Each row is a point. The points of each table are mixes of a few directions, plus a little noise. Count the directions of each table, and those that both share. Where both have some left over, give the other angles between the two spaces (their principal angles), to ten degrees, smallest first.

First, 6 rows:
[[-62  17]
 [ 14  -4]
 [ 45 -12]
 [-54  14]
 [ 79 -20]
 [-21   5]]
Second:
[[ 13  26]
 [ -9 -22]
 [-16 -36]
 [-23 -51]
 [-19 -41]
 [ 14  27]
 [ 42  95]]
Directions: first 1, second 1, shared 0; angles 80

First:
[[ 41  21   0 -25]
 [ 33  -6 -23 -26]
 [-86  -8  41  67]
 [ 44  -7 -31 -40]
 [  9  15   9  -3]
 [-44  20  49  45]
 [  7 -43 -47 -21]]
Second, 7 rows:
[[ 36  -8 -15 -58]
 [-10  42  38  46]
 [ 10 -10 -19  -3]
 [ 24  46  43 -20]
 [  4  12   8   8]
 [ 22  13 -11  10]
 [-85 -95 -42  17]]
Directions: first 2, second 3, shared 2

First:
[[-95  11   4  28 -85 -18 -26 -13]
 [-59   5  18  24 -18  18 -38 -13]
 [ 32  11  18   9  46  -7 -11   2]
 [ 17 -10  -7 -16  39  39   6   2]
 [-76   7 -31   2 -26   9   4   0]
 [ 55 -21  11 -10  -3  -6  10   4]
 [  8  36   3 -21 -11   6  11 -16]
 [ 65 -37   1  -9   2 -15  19  14]
 [ 53  -2 -17  -7  55 -26  26  21]]
Second (8 x 8):
[[ 63 -11  62  45  25 -52 -44   5]
 [-32  28 -20  -7 -26 -17  18  -4]
 [-36 -11 -38 -19 -28  19  25   4]
 [ 13 -41   2   9  -5   2  -4  11]
 [ 13 -30   3   4   3   9  -4   4]
 [-46  15 -42 -33 -15  38  30  -6]
 [-39  61 -19 -17 -10  -4  18 -14]
 [ 62 -14  53  22  57   9 -40  -2]]
Directions: first 5, second 3, shared 3

First, 8 rows:
[[-12 -23   9  13 -14  21 -35  34  11  -9  21]
 [ 10  33  -9 -55   3 -21  35  -5 -20 -21 -41]
 [-10   2  16  43  -2  27 -37  32  20 -15  95]
 [ 21  25 -63 -16 -16 -34   6 -14  12   0 -21]
 [ -5  -9  19  -6   3   6  15  -1  -9  -3 -19]
 [ -7 -38  36  28  -2  18  47 -23   2  13 -35]
 [ 17  25 -26 -16  23 -35  28 -51 -16  29 -39]
 [-15 -17  17  12   8  18 -55  28  -1   4  37]]
Second, 11 rows:
[[  7  49  -4 -23  30 -19   2 -16 -19   1  27]
 [ -8 -63  -5  24 -48  23  -5  25  30  -6 -39]
 [-10 -19  19   3 -21  22   1  32  10 -23   6]
 [ -9 -55  34  53  19  14   4 -43  -3  56 -26]
 [-17 -32  40  18 -13  32   2  28   8 -16  10]
 [  6  20  -3   2  32 -17   3 -35 -16  27   4]
 [ 12  38 -46 -42 -28 -18  -6  33   9 -43   2]
 [-15 -39  54  44  26  24   6 -27 -10  38   2]
 [  1  24   1 -17   7  -3   2   8  -7 -15  19]
 [ 22  40 -80 -46 -35 -35  -8  20  14 -30 -20]
 [ 11  43 -12 -17  28 -24   2 -23 -18   9  15]]
Directions: first 5, second 3, shared 3

First (10 x 14):
[[-20   0  10  20 -48 -63  17  48  28  28 -22  -3  17  -5]
 [ 38 -13 -22  -2  35  29 -16 -11  17   9  23 -25 -16  13]
 [-27  -2  25  36 -76 -95  12  46   8  36 -44   4  35 -23]
 [ -2  14  -3 -25  10  43  -8 -47 -16 -24 -18  -9  -9   1]
 [  9 -30   9 -17  45  -1 -35  25   3 -21  22   3   9  -2]
 [  2   0  -2 -30  23  30 -14  -9  12 -20  -5 -16  -6   8]
 [  3   5   5  51 -66 -60  15  -7 -21  45 -30   3  18 -24]
 [ 11  -7 -10 -20  60  48  -2   3   3 -25  53  15 -20  22]
 [  3   9  -3   5   8  24   5 -38 -41 -14  12  25  -8  -5]
 [-14  23  -9 -18   9  39  24  -6  10 -15  10   8 -19  21]]
Second, 11 rows:
[[  8  23 -18  53 -40 -10  50 -24 -30  38  16  29 -12   1]
 [ -2  -5   3 -12  10   2 -11   5   7  -8  -3  -6   3  -1]
 [-13 -40  32 -92  70  16 -86  42  52 -66 -28 -51  21  -2]
 [-11 -35  27 -78  59  15 -73  35  44 -57 -24 -43  18  -3]
 [  1   5  -4  12  -9  -2  11  -6  -8   9   3   7  -3   1]
 [  2   5  -5  11  -8  -2  10  -5  -6   8   3   7  -3   2]
 [ 10  31 -24  69 -53 -12  65 -32 -40  51  22  38 -16   2]
 [  3  10  -7  20 -16  -3  19  -9 -12  15   6  12  -4   1]
 [ -2  -7   5 -16  12   2 -14   6   8 -11  -4  -9   4  -1]
 [ -1  -1   1   0   1   0  -1   0   1  -1   0  -1   0   0]
 [  4  14 -12  33 -24  -6  30 -15 -18  24  10  19  -8   2]]
Directions: first 5, second 1, shared 1

First (9 x 20):
[[ 26  27 -14  12   9   3 -25  -2  10 -22 -35   1  24  13 -18   5  30  26
   18  20]
 [  0   0   2   0  -1  -1  -2   1  -1   3   0  -2  -2   0  -1  -2   0   1
    2   2]
 [-37 -43  35 -17 -22 -11  22   8 -25  60  51 -20 -47 -16  20 -25 -38 -26
  -11 -10]
 [ 38  33   1  18   1  -2 -51   3   0   5 -48 -22  18  20 -31 -14  45  50
   44  49]
 [ 18  11  16   9  -9  -7 -36   6 -11  31 -21 -29  -5  11 -19 -24  24  34
   35  40]
 [-41 -50  44 -19 -27 -14  22  10 -31  76  58 -28 -57 -17  20 -33 -43 -26
   -8  -7]
 [-28 -16 -26 -13  14  11  56 -10  17 -48  32  45   8 -17  30  38 -37 -52
  -54 -61]
 [ -9   3 -35  -4  20  13  38 -11  24 -64   6  45  25  -8  17  41 -16 -34
  -40 -47]
 [ 32  35 -24  15  15   7 -24  -5  17 -40 -43  10  35  14 -18  14  34  26
   15  16]]
Second:
[[ -8 -14  11   2 -12  -4  -2 -17  -9   3   5  17   5   0   3   2  -3   7
   -6  -3]
 [-15 -29  23   4 -27  -9  -5 -38 -20   4  10  39   8  -1   6   5 -10  14
  -13  -7]
 [ 41  72 -58  -8  66  20  11  93  50 -12 -25 -95 -24   4 -18 -12  24 -32
   33  18]
 [-37 -65  52   7 -59 -17 -11 -84 -46  11  23  86  22  -2  16  11 -21  29
  -29 -15]
 [ 16  27 -22  -3  25   8   5  37  19  -4 -10 -37 -10   1  -7  -5   8 -12
   13   6]
 [  0  -1  -1   0   1   0   0   0   0   1  -1  -1  -1   0   0   0   1   0
    0   0]
 [ 29  53 -43  -6  48  15   9  68  38  -8 -19 -70 -17   2 -13  -8  19 -24
   24  12]
 [-19 -33  26   5 -30  -8  -7 -44 -24   5  12  45  11  -1   9   6 -12  15
  -16  -9]
 [-30 -53  43   6 -49 -15  -9 -69 -38   8  19  71  18  -2  12   7 -18  24
  -25 -13]
 [ 22  40 -33  -4  35  11   7  53  28  -7 -14 -54 -14   1 -10  -6  13 -19
   18   9]]
Directions: first 2, second 1, shared 0; angles 70

First (8 x 32):
[[ 40  17  -2  17 -50 -15 -33  25 -34 -22  14  -7   0  28  19 -12 -11  25
  -18   5 -28  72  29 -19   5  -7 -14 -45   9  -7 -18 -59]
 [-14  -8  11 -22   2  -6  10   0  -1  16   4  -8   7   9  -3  -3  -2  -7
  -14   8  -4   4  -9   9  12  11  15   6  -4  12  -1   3]
 [  0  22   9   5   1  23  -3 -13  -7   6   2  13   5   2  -3  12   9  -7
   18  -5  -1  -6   7 -21  -9 -10 -13   2  14 -13 -16  -5]
 [ 34 -40 -26  -4 -11 -20 -19   5  18  15   1  -2 -12 -10  -3 -37   6   7
   -5  -8  13  17 -18  19   6  -3  23 -14   1  -9  40   8]
 [ -8  -7  15 -28  -7  -5   5  -1  -6  24   9  -8   9  15  -4  -7  -1  -8
  -16   9  -8  17  -9   5  16  10  18   1   2  10  -4  -5]
 [-24  52  -2  52  50  63  14 -37  15 -29 -23  40  -4 -42  -9  56  18 -13
   71 -24  26 -95  16 -39 -52 -29 -56  36  13 -30 -22  35]
 [-17 -19 -11   4  17 -22  17  13  14 -24 -10 -14  -8 -12   5   1 -13   7
  -13   5   7 -22  -5  27   3  14   5  10 -24  19  14  19]
 [-11 -20   6 -25  -2 -18   9   7   1  14   4 -14   4  10  -2 -11  -6  -3
  -23  10  -4  12 -12  19  19  15  22   3  -9  18   7   3]]
Second:
[[ 58 -43 -33  -6 -24  -2 -25   1  13  19   9  -8 -11 -11 -10 -63 -16  14
  -24 -21  13  29 -13  18  22  -9  35 -46  -2 -34  43 -15]
 [  9  16 -13  33  16  28  -2 -15  15  -9 -13  23  -8 -28  -7  19  12   0
   38 -17  11 -36   8 -22 -32 -20 -23  12  15 -23  -5  22]
 [ 30 -20 -18  -1 -14   8   4   6   3  -3   5 -20  -4 -10 -10 -40 -44  19
  -43 -14  -3  14   5  16  26   3  28 -41 -15 -21  11 -20]
 [-17 -23  -4   1   3 -47  28  35  16  -9 -16 -19 -10 -16  -1  30  -8  16
  -20  20 -31  13   3  13 -18  26  13  32   4  46 -15  45]
 [-13  19   8   8  12   8  -8 -13   0   3  -4  22   2   2   5  24  34 -15
   41   2  10 -19  -3 -17 -22 -11 -25  25  14   1  -4  12]
 [ -5  43   6  24  18  53  -3 -30  -7 -14  -2  25   5  -8  -2  16   6 -11
   36 -18  19 -43  11 -28 -14 -24 -35  -1   3 -34 -13 -12]
 [ 29 -44 -21 -11 -17 -36 -16  15  17  21   1  -7 -12  -6  -3 -28  10   9
   -9   2  -1  33 -17  17   2   4  27  -5   8   6  31  17]
 [-24  25  12  13  15  15  20  -1  -5 -19  -7   1   4  -6   0  30 -10   0
    4   2  -8 -24  15 -11 -11   3 -17  14  -3   6 -27   4]
 [-12  -3  22 -37 -13 -19 -17  -1 -21  21  18  -4  13  44  14 -16  21 -17
   -5  18   5  30 -18  10  27   7   7  -4  -8  17  12 -29]
 [-53  29  41 -24   5  -6  21   6 -30 -11   9 -13  21  39  14  27  -6 -13
  -18  28 -15   3   8   2  19  21 -10  14 -18  36 -33 -24]]
Directions: first 4, second 4, shared 2; angles 50, 70

First:
[[ -8 -22  -7  -1 -10  -5   5   5  -2 -19  -6  29  -2 -16  -3 -17  -2   7
   12  24   0 -10  -5 -21   9   5   1  -3 -12  12  -2   6]
 [-23 -52  -2   0 -58 -26   9   4  26 -41 -34 -14  20 -42  -3 -37  26 -18
   76  59 -18 -48  25 -26  36  16 -31 -70 -78  48   1 -12]
 [ 14  33  -3  -1  42  19  -5  -2 -21  25  26  27 -16  25   1  22 -22  19
  -55 -36  14  34 -21  10 -23 -10  26  55  57 -33  -2  12]
 [-11 -27  -2  -1 -26 -12   7   3   7 -21 -17   3   7 -22  -1 -20  10  -6
   33  31  -8 -23   8 -18  15   8 -11 -27 -36  24   0  -1]
 [ 18  44   3   1  43  20  -8  -4 -15  34  25   0 -12  34   3  32 -17  11
  -56 -49  13  36 -14  25 -26 -13  20  49  56 -38   1   5]
 [-17 -40  -5  -1 -34 -15   9   7  10 -33 -19  16   7 -31  -2 -30  11  -3
   41  45  -8 -29   6 -29  20  12 -12 -33 -44  31  -2   1]
 [-12 -30  -4   0 -25 -11   6   5   6 -24 -13  13   4 -23  -2 -22   7  -2
   31  33  -6 -20   4 -22  16   8  -9 -24 -33  21  -2   0]
 [  8  19  -3  -1  31  13  -2   1 -17  15  18  27 -14  15   0  12 -18  17
  -40 -21  10  23 -17   4 -16  -7  18  41  41 -22  -2  11]
 [ 11  32   9   3  14   7  -9  -8   4  26   7 -40   2  22   4  25   2  -9
  -17 -35   1  15   6  30 -12  -7  -3   7  18 -17   4  -9]
 [  7  13   4   1   6   3  -3  -2  -1  12   5 -17   2   9   2  11   0  -3
   -9 -15   1   6   2  12  -6  -5  -1   3   8  -7   1  -4]
 [ 13  34  10   2  17   8 -10  -9   4  30   9 -46   3  25   4  26   3 -11
  -16 -38   1  15   7  33 -14  -9  -2   5  18 -19   3 -11]]
Second:
[[ 14  36  15   4   8   4 -12 -12  13  33   3 -74  12  25   5  31  11 -21
   -6 -40  -4  10  18  44 -11  -8 -11 -12   6 -14   6 -20]
 [-16 -41 -12  -2 -21 -10  12  10  -4 -36 -11  53  -4 -31  -4 -34  -3  12
   24  46  -1 -20  -8 -40  17  10   1  -9 -25  23  -4  12]
 [ -7 -21 -13  -3   7   2   9  10 -18 -20   6  71 -15 -13  -3 -19 -18  25
  -13  22   8   2 -22 -34   1   4  18  28  14   1  -6  21]
 [ 10  28  17   5  -9  -3 -12 -13  23  28  -8 -94  20  19   5  26  22 -32
   17 -30 -11  -3  29  45  -2  -5 -23 -36 -17  -2   8 -28]
 [  1   7  15   4 -29 -12  -8 -11  31  12 -20 -95  26   3   4  11  31 -37
   43  -8 -16 -20  36  34  10   1 -33 -59 -44  15   7 -30]
 [  7  17  -1  -1  24  11  -2   0 -13  13  15  18 -10  14   0  11 -13  12
  -32 -20   8  19 -13   5 -13  -6  15  32  33 -19  -1   8]
 [  3   8   0   0   7   3  -2  -1  -2   6   4  -1  -2   6   0   6  -2   2
   -9  -8   2   6  -2   5  -4  -2   4   8  10  -6   0   1]
 [-14 -36 -11  -2 -17  -8  10  10  -4 -31  -9  48  -4 -26  -4 -29  -3  11
   19  40  -1 -16  -8 -35  14   8   2  -6 -20  19  -4  11]
 [  2   2 -12  -3  30  13   5   8 -26  -3  20  73 -22   4  -3  -3 -27  31
  -43  -3  14  21 -30 -21 -12  -3  29  54  44 -18  -6  24]]
Directions: first 2, second 2, shared 2

First, 10 rows:
[[  4 -20 -11  52   1  -3  32 -26 -29  -1  13  -4   3  -3 -10  19 -15 -43
   37 -24  32  21   2   3  -4   4 -12 -19  11   4 -15  40]
 [-16 -22 -21  38  12  17  29 -31 -21   8  16   1   6  14  -6   7   1 -46
   25 -27  29  18  -4   8  -6   2  -7 -15  19   7 -13  22]
 [ 18 -24   8  77 -15  -2  27 -12 -45 -14  24 -12  19 -31 -41  48 -10 -36
   36 -47  39  12  20  -2  -3  -8  11 -10  -8  -7 -27  65]
 [-28   1 -60 -83  -2  69 -27  35  48  54 -30  23  27  48  25 -77  39  55
  -50  24 -46 -34 -51  12 -31  -4  17  53  33   1  32 -95]
 [-44  17  29 -11  27  14 -29 -14  13 -25  34  -1  -1   8 -25  27  27 -10
  -46 -21  -9 -15  27   0  25  -5  33   2 -28  -4 -16  -8]
 [ 51  -4   1  35 -11  -4  32   6 -28  -5  -3  -9   2 -22  -7   7 -36  15
   42   5  32   3 -18  -3 -17   7  11 -12  -5  15  11  23]
 [ 23 -18  10  49 -28 -23  13   4 -30  -6   3 -10  11 -32 -19  29  -9 -21
   29 -23  18  13  20  -6  -4  -8  -9  -4  -1 -18 -19  53]
 [ 11  44  72 -25  12 -36 -35  11  14 -49  12 -11 -24 -29 -11  33  -8  35
  -31  22 -16 -17  29 -15  34  -1  27  -9 -53   0   2  -3]
 [ -2  35  -1 -86  26 -23 -18   5  46   7 -34  10 -43  32  62 -53 -14  40
  -21  76 -35  -2 -27  -3   9  18 -32 -11   8  18  41 -65]
 [-21  -6 -25 -46 -18 -10 -25  19  27  30 -33  12   1  17  31 -38  24   7
  -24  19 -45   5  -2  -1  -6  -6 -40  22  30 -23   8 -28]]
Second (10 x 32):
[[ 18   9  22 -16 -11 -27 -17  -5   1  -7  -5   6  11 -24   7   3   4 -25
    1 -10   8  39  28 -15  30 -19 -38   8  -2   9 -26  42]
 [-75 -27  -3 -12   8  28 -32 -13  -5   7  40   3  29  -7 -28  16  43 -24
  -35 -44 -20  -9  14  14   3  -4  34  13   3  11 -29  -5]
 [  3 -23 -18  12 -22  18 -22  38 -12  13   2 -16  35  -6 -38  16  14  27
  -16 -18 -20 -19  15  -2 -26  -1  40  30  -8 -24  -8   0]
 [-47 -26  10  28  -5 -26  15 -10 -11  -9   4  -5 -35 -14  12  15   2  -8
    8  10 -28 -35  -8  17 -20  17  -1 -34   9 -25  18 -18]
 [ 55  26 -13 -10  -6   1  18  -9  14   8 -30  19   9  13  25 -31 -10 -16
   20   2  37  42  -7 -14  23 -21 -51  15  14   9  -4  22]
 [-25   2  35 -23 -11 -40 -33 -33  -1  -7  11  21  12 -39  11   7  26 -65
   -8 -34   7  58  39  -8  55 -30 -61   3  10  19 -49  57]
 [ -1   5  23   5 -13 -51   5 -21   0  -9 -16  13 -22 -25  34  -3  -3 -38
   19   5   4  28  10  -3  24 -11 -69 -18  16  -7  -7  32]
 [-20 -39 -55  32 -12  61  11  34  -9  30   1 -13  27  26 -34  -1  20  36
  -13 -15 -24 -57 -25  18 -60  11  62  29   8 -37  18 -45]
 [ 50  44 -26 -37  56  75  12   4  25  -2   9  -8  11  63 -16 -26 -26  58
  -11  25  42  -6 -34  -6  -4  16  74  13 -34  53  25 -48]
 [ 42  23  18  23  22 -41  44  11   0 -30 -21 -22 -75  12  32   5 -69  54
   34  79  -1 -41 -31   3 -25  41  12 -57 -24  -8  65 -39]]
Directions: first 5, second 5, shared 2; angles 30, 30, 90

First, 10 rows:
[[ 15  10 -10 -12 -26   1 -11  -5  -5  15  27  -7  -7  -9 -20   6  -9   6
  -11   5  -7  -1  11   0  12   8  -1 -10 -17   8 -18 -11]
 [ 13 -15 -34 -20 -30   5 -11  -8 -40 -13  32  -9  -5 -29 -52  35 -33  22
  -34  25 -48 -18  -2   3 -33  -7  25 -17 -40   9 -29 -16]
 [-24  17  -4  31   0 -11  31 -13  -5   7 -24   7  16  11   5 -40  30  45
   13   0  41  17 -17 -26  17  25 -14   2  25  -9  28 -19]
 [-13  39  27 -16 -12   2 -37 -22  18  30  -8 -17  -4 -13  40 -30 -13 -37
   28 -13  19  -3  28   6  15 -36   0  15  22  31  26  -6]
 [  1 -29 -21 -13   3   6  -3   2 -33 -30   6  -5  -2 -14 -29  32 -25   4
  -23  16 -43 -15 -11  10 -44 -16  22  -9 -23  -3  -9  -1]
 [-27  13  10  19  20  -7  18  -8   2   3 -34  -3   9  17  26 -41  23   6
   24 -12  39  19 -11 -11  14   5 -16   6  35 -10  45  -8]
 [-18 -25  14  -4  54   3   5  11  -4 -29 -35  -9  -4  22  27  -5   2 -43
   16 -14   2  12 -13  17 -20 -22  -6   3  22 -22  45  14]
 [ 28 -33  -2  15  39  -4  39  40  18 -13   9  15 -12  53 -11  10  40  -7
   -7 -15  17  34 -18   6  36  59 -39 -19  -2 -54  -9  17]
 [ 10  -1 -11   4 -35   3  -7  -3   1   1  16  19  10 -33 -20  32 -17  35
  -21  21 -32 -35   4  -9 -25  -8  32  11 -26  26 -54   5]
 [ 16  24  31  -6 -12   3 -24   5  49  31   8  10  -3  -3  34   0   2 -30
   15 -14  13 -11  29   5  28 -10  -3  19   6  23 -26  20]]
Second, 9 rows:
[[ 11  -2  10  -4 -10  -2   4   2   9 -12  45   4   1 -31 -24 -10 -16 -31
   35   4  46 -16 -31  16  26   8  11 -21  -9   9  24 -16]
 [  0  -1   7   1  -3  -8   1 -18  -6  -6  21  17  -3 -18  41 -15  -5  25
   19  -9  11   5  20 -11   0  14   6  -3  22   6 -19   1]
 [  0 -11  24  -4  -6 -10   0 -27   3 -12  57  28  -4 -38  63 -25  -7  29
   46 -11  32  -4  20  -7  17  26  12 -10  41  10 -19   2]
 [ 17  10 -18  -6   6   3   0  30  16  24 -38 -38 -30  34 -95 -11  -7 -67
  -39 -26  -3  28 -23 -31  37   7 -42 -32 -51 -10  27  14]
 [  8  -3   9  -5   7   3  -5   8   8   6  12   3   2  21  33  14  19   4
    0   4  -8   8  21  24   6   6  -9  12  14 -13 -13   3]
 [-25   0 -11  11   4   6  -2  -6 -20  -5 -42   4  25  13  31  28  15  47
  -24  26 -47 -12  14  11 -56 -30  18  40  12   0 -15  -1]
 [-25 -17  -1   2  10  14  -6   4   8  15 -42 -16   5  19 -16   6  12  13
  -38   1 -44  -6   2 -20 -12 -17 -10  12   5  -4   9  21]
 [ 17   4   3  -4 -10  -3   6  10   8 -13  40  -3   0 -28 -45  -5 -18 -48
   31   6  50 -15 -42  22  26   3  11 -22 -25   7  30 -22]
 [ -4  20 -24  11   2  -3   0  -1 -26   2 -52  -1   4  26  12  16   6  28
  -31   5 -37  15  19  -6 -46 -16   2  24  -8  -3 -25   1]]
Directions: first 5, second 5, shared 1; angles 60, 60, 80, 80
